Rows are points. Any point is a mix of the corners, with weights that add up to 1. It lies inside the corners' shape when no weight is negative. Say inside or outside, and name the corners with a negative weight.

Corners:
(1): [-30 -22 -28]
(2): [ -7 -18  95]
(3): [111 -16  18]
(4): [-41  27 -13]
Points:
[-27   0 -15] -> inside
[ -2 -17  80] -> inside
[ 9 -4 75] -> outside (1)
[-14   9 -30] -> outside (2)
[-45  -6  21] -> outside (3)
[-7 -9 28] -> inside
[49  7 21] -> outside (1)
[ 96 -15  17] -> inside
[  9 -13  -3] -> inside

Corners:
(1): [ -34   78   57 -104  -91   54   66   79   51   38   24  -58]
(2): [-14 -13  -6  62  40 -59  29 -13 -22 -36 -20   3]
(3): [ 51 -22 -13  25  -6  -2  29 -49 -21  20  11  70]
(4): [-33   0   4  29  47   5 -45  -5  -3  40 -31  30]
(5): [ 11   3 -37 -50   7 -33 -30  11  11  11 107 -46]
(6): [-33 -61  10  19  95   7  50 -58 -38  36  -6  19]
(7): [ 44 -79  -3  48 -10  16  12 -41  22  32 -22 -19]
(8): [ 20  60 -67 -34 -20  38 -17 -45  26 -10  72 -74]
(9): [  46   -2  -45 -113  -12    0  -36   -4  -12  -63   58  -70]
(10): [ 36  -5  49   6  42 -32  10 -74  15  10 -30  16]
(11): [  9 -19  19  41   3 -42  -5 -44 -74  57 -10 -29]
(12): [-61  45  86 -85 -71  41   4  16  57 -29  89 -63]
(13): [ 66  11  22  63  69   8  -8  -4 -24  12  16  -7]
Points:
[ 23  61  -1 -87 -44  25  -5  18  40  -2  70 -26] -> outside (2, 6, 7, 11)
[  5 -12  55   1  -6  -5  31 -18   0  41  35  -9] -> outside (2, 4, 8, 9)
[-12   8  47 -38   9  24 -11  17  25   7  28 -29] -> outside (2, 3, 8, 11)
[ 21   8 -29   1  12   0  -4 -28  -5  16  19 -19] -> outside (12)
[ 19  -8   1   2  33 -17  -7 -40 -12   2  17   5] -> outside (1, 7)
[ 26 -18  16  33  55   3 -11 -23  -7  -9  -4  19] -> outside (1, 5, 8, 11)

Corners:
(1): [  52   27  -11  -42  -55   -1  -49   17   34  -37    2 -113  -34   14
  -43   -9   25   53   31   -1]
(2): [  4  37 -61  17 -17  26  -4  27  16   3  -4 -40 -25 -10   6  22  18  12
  -6 -33]
(3): [ 11 -28   5 -19 -12  11  40 -10   9 -29 -20  63 -29  15 -17  31  51  -7
 -12 -11]
(4): [ 34  27  18 -19  51 -16 -49 -42 -10   9 -53 -49 -82 -73 -23  -4  26 -34
  49  39]
(5): [ 56 -27  -4  10 -26 -22  -6 -29  10 -72 -31 -41  30  62  17 -20 -62   9
  17  53]
(6): [ 26 -25  43  -2  -5  -8 -34 -51 -27  17  37  52  75  33   3 -44  29   6
   6  47]
(7): [ 16  61 -65 -17  -3  61  20  51  19 -24  29 -71 -11  19  38 -10  -2 -18
 -23 -79]
(8): [-29 -50  10  40  59  65 -40 -38 -14  12  79  29  38 -36  45 -58  25   5
 -12 -21]
(9): [-65 -28  26 -16 -46 -25 -50 -23 -32 -24  10 -54 -23  15  22  23 -51  76
 -29  59]
(10): [ 45   9 -10   2  -5  50  -6 -61 -55 -38 104 -42  -9  13  79 -29  11  36
  -4 -40]
(11): [-52  48  -1  23  48  43  47  24 -14  24  42   9 -47  35  30  36  11  24
 -39 -75]
(12): [-29   9 -60  25  47 -55 -43 -17  54 -13  50  12 -72 -11 -25  -2 -58   9
 -36  -9]
(13): [-45 -16 -49  30  90  42  35 -20  12 -44  33  14 -26  10  19  45 -37 -50
 -20  14]
(14): [ -14  -27   -7   39   55   37 -121   -6   45   24   18  -38    7   60
   21   44  -76    0  -12  -48]
(15): [ 25   6  -6  43 -99 -36 -33  10  58 -39 -53  -4  33  79  41  71  32   2
 -60 -24]
(16): [-32 -33 -20  -4  57  66  35  36  20  11  26  64  95 -56  73 -12  43 -22
   5 -21]
(17): [ -12  -95  -17   13    5  -52  -35  -18   21  -10 -109   10  -11   20
  -25    0   45   -8   19   33]
(18): [-38 -26 -29 -22  -6  12  46 -41  17 -40 -35 -59 -26 -23 -18 -13  -5 -49
  48  60]
(19): [-43 -20  24  46 -10 -47  13 -12  -7 -28 -61  48  -9  47 -20  50  10 -25
   4 -25]
(20): [  9   9 -15 -19  98 -46  24 -21  10   9 -29  23  -1 -39 -44  42 -58 -37
 -41  57]
(21): [ 74 -18  47   3 -72 -18 -83 -25 -26  41  27 -57  67 -10  52 -25  30   9
  16  44]
Points:
[ 23 -16  21  24 -13 -14 -48 -31  -6   0  18  26  31  17  29   8   3  15
 -21  -4] -> outside (1, 7, 11, 13, 17, 18)
[  6  15 -11 -27  -5  -6  26  -6  14 -26  -1 -24 -11  -9   0   3  -7 -11
  -5  36] -> outside (2, 8, 10, 14, 17, 19)
[ 11  -1  -2   1  11  -1 -23 -19   1  -9 -11 -26 -17  -8   8   2   4  -4
   9  13] -> inside
[  2 -13  -4  -6 -22  12   3  -8 -10 -12  25  -6   7   3  20 -27  27  19
   7  -7] -> outside (4, 13, 14, 15, 20)
[ 10 -11 -10   2  29  27 -13 -26   2  -6  46 -22   2  28  13 -17 -18   1
  -4  -1] -> outside (2, 4, 9, 15, 16, 19)
[ -1 -14 -11  19  17  16 -39 -19   5   0  18 -20   4   0  32 -12  -4   0
   1   1] -> outside (1, 3, 19, 20)

Corners:
(1): [-91  12  58 -70 -40 -32 -15  37  93   2  71  53  60  87  93 -46  -1  75
 -32  11]
(2): [ 16  41  48 -31 -21  -9 -70  11  73  62  -9  -2 -98 -13 -75 -32  11  60
  31   9]
(3): [ -6   0  69   1 -15  -6 -27  30 -21  24  36  -6 -26  50 -38  45 -50 -32
  36  23]
(4): [-33 -16  36 -73  26 -36 -48  30  -1 -47  27 -40  48  27 -16  26  17  -3
  62  43]
(5): [-34 -31 -66 -50  -4  55  12 -61 -25  51 -37 -60 -25  14 -69 -23  75 -22
  46   4]
(6): [ 26  34  55 -78  47  34   4 -15   1  52   2  66 -24  60 -29  12  19  15
 -49  69]
(7): [ -50   -5   20  -47    0   14   15   20  -19  -33   33   43  -84   52
 -101   84   75  -22   37  -23]
(8): [ 47 -15  24  64   0   0  -9 -72 -19   2  44 -23 -20  40 -36 -66  16 -66
 -38 -29]
(9): [  3  32  56 -66 -15 -87  -9 -23 -41  37 -28  82   1  20 -25  65  21 -36
  39 -54]
(10): [-83 -46   7  -4 -62 -25 -25 -54 -19 -27  -3  35  15  55 -61 -13   1 -54
 -13 -25]
(11): [ 36   9  -4  -2  -1 -20   9 -12   8  60 -32 -32 -31  38 -49 -23  64  33
  64  90]
(12): [ -6 -34  60 -56 -73  42 -14 -54 -20 -30   2  26 -30  55  34  -1  16 -40
 -45  26]
(13): [ 24 -35  -2  27  40 -15  43 -49  17 -40 -26 -62 -39 -28   9  -4  -4  50
 -23   5]
(14): [ -3  23 -25  68  24 -43 -38 -25 -42  29  39  61 -24  18  14 -37 -45  -7
  44 -48]
(15): [ 30 -18 -51  60  29  12  10  24 -49 -17  43  31  25 -39  -5  34   7 -76
   1   5]
(16): [ 48  -9 -32  16 -46  48  19 -24 108 -43 -25  25   9  30  61 -49 -17   8
 -32 -21]
(17): [-48  69  37 -40  35  19  72 -99  28 -46  10  41 -27 -20 -51 -11  15  60
  -3 -31]
(18): [  -9   10 -103   10  -69  -63   32   20  -56  -64  -53  -39  -17   21
  -59  -74  -23  -71   17  -20]
(19): [ -7  56  11  -6 -23 -36 -55 -56  73  22  15  57 -97  25  40 -15   8 -52
   0  49]
(20): [ 35  58  11  15 -32 -95 -16 -26 -47 -33  50 -18 -12  59 -42  19 -60  -3
 -38  14]
(21): [ 17  77  25  41  29  -8 -24   8  -4  -4 -37  20  35  36  -9 -39  59   2
 -53 -11]
Points:
[  2   0  17   6 -14 -15 -23 -16  -1  -3  14   7 -13  30 -10  -3  14 -23
   1   0] -> outside (6, 17, 18)
[-23 -10  11  -2 -22 -16 -10 -32  -3  -9   5  13  -8  35 -30 -15   9 -21
  -4  -4] -> inside
[-16   7  21  -1 -22 -24  -9 -40   0 -28  17  31   3  37  10 -15 -14 -32
 -29  -6] -> outside (2, 5, 7, 11)
[ -3  21  22 -31 -13 -13  -8 -16  14 -12   8  23 -11  32 -23  -7  25  -7
  -3  20] -> outside (3, 5, 13, 14)
